Each row is a point. Two turns around zero, p and q, are shown by what they do to some points. Where does a point land after both, in the order given? Backwards means that the second turn is done in reverse. Each puzzle has new turns, and all numbers are rounded.

Turn p:
-5, -22 -> -17, -15
36, 32 -> 48, 5
-4, -24 -> -17, -17
-28, 14 -> -15, 28
Turn q:
17, 39 -> 32, 28
-16, 18 -> -7, 23
-9, -54 -> -31, -45
2, -9 -> -2, -9
7, 6 -> 9, 2
Where do these land?
p, then q backwards: -21, 44 -> -13, 47
p, then q backwards: 11, 1 -> 11, -1
q, then p: 24, -31 -> -15, -36
p, then q: -14, -15 -> -20, 5

Turn p:
-3, 15, -32 -> 8, 34, -7
-11, 13, 22 -> -25, -6, 12
40, -10, -26 -> 48, 6, 6
-26, -18, 35 -> -31, -34, -12
Turn q:
-7, -47, 46 -> 9, -3, 65
8, 25, -4 -> 8, 13, -22
-13, 16, -19 -> -18, 5, -21
12, 7, -24 -> 1, -14, -24
Where do these land?
q, then p: 39, 6, -5 -> 40, -1, 5
p, then q backwards: 11, 31, -46 -> -2, 35, 44
q, then p: -6, -26, 9 -> -12, -25, 2
p, then q: -4, 8, 16 -> -9, 7, 14
q, then p: -39, -19, 25 -> -46, -15, 12

Turn p:
-27, -7, 9, 27 -> -25, 17, 19, 17
44, -24, -23, -28 -> 36, -49, -2, -12
0, -3, 18, -33 -> -5, -7, -4, -37
-46, 8, -11, 15 -> -41, 13, -10, 24
29, 25, 6, 19 -> 35, 24, -3, 8
Turn q:
-18, -35, 16, 21 -> 0, -35, 13, 29
-4, 2, -34, -75 -> -42, 5, 6, -70
-33, -11, 4, -15 -> -24, -10, 28, 0
2, -13, -1, 15 -> 2, -13, -8, 13
15, 3, 30, 15 -> 35, -1, 6, 11
11, 28, 0, 15 -> 13, 28, -11, 9
27, 26, -15, 24 -> 15, 27, -34, 9
Where do these land?
p, then q: -9, -7, 38, 34 -> 26, 31, 33, 9
q, then p backwards: 11, -27, -31, -7 -> -16, 0, -17, -36
p, then q backwards: -14, -5, -37, -32 -> 9, -40, -29, 8
p, then q: 15, 25, 17, -32 -> -13, 10, -12, -42
p, then q: -3, 14, 13, 37 -> 19, 33, 1, 18

Turn p:
-33, 30, -1, -1, 31, -19, -7, -1 -> -18, 37, -19, 1, -19, -19, 0, 24
-25, 24, 19, -40, -13, -41, -14, -34 -> -50, 15, 12, -22, -40, -30, -11, -19
19, 10, 2, 16, -21, 40, 17, 30 -> 37, -1, 20, 9, 4, 45, 4, 4
-21, 23, 29, -12, 15, -12, -2, -54 -> -49, 32, -4, -4, -6, -12, -38, -14
36, -19, -53, 14, 2, -4, 15, 8 -> 32, -26, -41, -5, 15, 10, 28, -19
-33, 1, 16, 44, -29, 39, -23, 4 -> 1, -14, 21, 58, -14, 24, -26, 26
44, -24, -8, 10, 6, -32, 11, 24 -> 39, -8, -4, -6, 23, -26, 30, -27
1, -31, -14, 15, -17, 26, 38, 35 -> 17, -20, 12, 16, 29, 37, 41, 8
-18, -10, -27, -23, 2, 21, 1, 30 -> 0, -19, -2, -18, -3, 17, 25, 38
24, -29, 7, -8, 16, -5, -2, -2 -> 8, -12, 1, -15, 31, -19, -3, -8
7, 25, 32, -16, 8, -13, -33, -40 -> -17, 18, 6, -15, -18, -27, -52, -16
Turn q:
-28, 13, 21, 1, -29, -10, -3, -12 -> -15, 5, 29, 13, -26, 18, -1, -15
25, -1, -37, 26, 4, -3, 29, 18 -> 23, -4, -21, 13, 21, -29, 37, -2
22, -11, 15, 13, -33, -28, 17, 27 -> 31, 9, 28, 1, -23, -21, 29, 14
-2, -14, 20, -16, 9, -3, 50, 16 -> 11, -20, 33, -36, 18, -8, 20, -7
8, 13, -35, -18, -15, -26, -22, -18 -> -3, 27, -33, 1, -30, -12, -6, -25
3, -36, -7, 9, -28, 4, 24, -27 -> -4, -37, 12, 12, -18, -38, -1, -11
-29, -10, -31, -49, -6, 60, -54, -18 -> -82, -11, -49, -15, -18, 12, -30, 18
-22, -9, 10, -2, 28, 7, -39, 2 -> -22, 19, 0, 1, 18, 13, -37, 19
-5, 3, -15, -15, 15, -24, 10, 17 -> 3, 25, -1, -21, 14, -11, 11, -13
10, 1, 22, -12, 4, 13, -13, -19 -> 4, -15, -3, -8, -12, 18, -25, 6
18, 50, 37, 63, 51, 10, 2, 13 -> 55, 1, 4, 38, 54, 58, 1, 15
Where do these land?
p, then q: -5, 46, -24, -36, 14, 23, -15, -3 -> -36, 10, -26, -24, -34, 10, 28, 17
q, then p backwards: 8, -32, 11, 28, -44, 14, 1, 16 -> -38, -14, 4, 7, -16, -11, -31, 36
p, then q: -30, 26, 8, -11, -19, -10, 7, -20 -> -31, -1, 19, 19, -18, 20, 10, -13
q, then p: 15, 11, -5, -20, -12, -33, -16, -21 -> 0, -15, -4, -8, -36, 10, -17, -27
q, then p: 4, -8, 24, -5, -22, 8, 1, -46 -> -7, -45, 21, 18, 1, -9, -18, -10
q, then p: 23, -45, -45, 46, 36, -19, 46, 59 -> 25, 67, -34, -23, 35, -53, 49, -25
p, then q: -17, 1, 10, -39, 11, -7, -15, 4 -> -15, 25, 22, -28, -12, 6, 7, -1
q, then p: -17, 23, -2, 4, 17, -7, -35, -13 -> 7, 3, -19, 12, -22, 15, -29, 21
p, then q: 13, 18, 39, 3, -7, 7, 2, -2 -> 13, 1, 2, 7, -15, 36, -19, 7
p, then q: 8, -40, -17, 29, 24, 25, 24, 26 -> 26, -14, -18, -9, 59, -15, 7, 16
